Rows are points. Each copy is the shape, with its points in the same order, stretched, turned, moved and blurred by noise. Is it also mirrored, or only turned?

Shape (7 x 3):
[[ 11  71  -9]
 [ 16 -23  13]
 [ 10  48  10]
 [-10  -7 -44]
 [-26  -6  10]
 [ 28   4 -35]
 [ 18 -22  -1]]
Copy 1 (7 x 3):
[[ 46  82 -15]
 [-37 -13  12]
 [ 14  60  -8]
 [ 18  -9 -14]
 [-25   1 -22]
 [ 19   5  13]
 [-25 -14  12]]
Copy 1 is: only turned
Copy 2 (7 x 3):
[[-54 -10  33]
 [ 13  45   8]
 [-34  11  37]
 [ -4 -31  -4]
 [ 10  -5  42]
 [-19   9 -21]
 [  7  35  -3]]
Copy 2 is: only turned

Shape (11 x 6):
[[ 23  -2   2 -38  24 -38]
 [-29   7  10  34  18  42]
 [-29  -1  25  21 -20  20]
 [-23 -17   3  27  21 -25]
 [-63  14 -16  17  17 -37]
 [ 48 -15 -42 -36  17 -28]
 [-10   8  19  38 -19  12]
 [ 47 -11 -24 -26  -4  -5]
 [  4 -33   6  -6 -22  36]
 [ 22 -41  27   1 -19   9]
 [ -7 -13   2  22  -5  -8]]
Copy 1 (11 x 6):
[[-20  62 -31 -23  40  21]
 [ -6 -84  26 -22 -18  -5]
 [ -1 -39  14  10 -29 -16]
 [  8 -28 -35 -26  12 -13]
 [-17 -47 -68   5  -6   4]
 [  4  60 -22 -10  82  37]
 [ 24 -40  15   3 -25 -12]
 [  6  44   5  -3  46  29]
 [ -5  -9  32   7  20 -22]
 [ 12  23  24  -8  13 -26]
 [ 19 -24 -11  -5   3  -7]]
Copy 1 is: mirrored
Copy 2 (11 x 6):
[[  0  39  26 -27  25  25]
 [ 10 -38  13  31   1 -10]
 [-18 -20   7  24  12 -29]
 [-24 -11  25  27  32  22]
 [-53 -16  25  20  -5  38]
 [ 12  27  -8 -41  41  39]
 [-12 -10  -6  36  18 -21]
 [ 16  21 -16 -31  39  11]
 [  5 -24  -1 -10  40 -32]
 [  4   1   6   3  58 -33]
 [-17  -7   3  18  31   0]]
Copy 2 is: only turned
Copy 3 (11 x 6):
[[ 15 -14  63  15 -55 -12]
 [-34   1 -58 -23  43 -19]
 [-38  -8 -53 -19   7  19]
 [-52  -3  26   6  18   8]
 [-51   3  38 -57  45   9]
 [ 56 -33  87  42 -22 -18]
 [-20  13 -43  -3  19  28]
 [ 59 -22  44  38 -30  -9]
 [ -1 -31 -30  19 -17   8]
 [-17 -22 -18  49 -39  23]
 [-25  -6   3  13  13  16]]
Copy 3 is: mirrored
Copy 4 (11 x 6):
[[-24 -18  20 -14  20 -28]
 [ 19  48 -16  31   5  10]
 [ -5  37 -38  13 -21  13]
 [ 12  18  13 -17  20  16]
 [ 13  46 -13 -26  62  13]
 [ -8 -62  15  -5  21 -20]
 [ 15  30 -31   5 -34  -1]
 [ -9 -49  -7   6 -13 -17]
 [-20 -16 -32  30 -30  24]
 [-19 -21  -6   9 -50  13]
 [  7   4 -11  -5  -9  10]]
Copy 4 is: mirrored
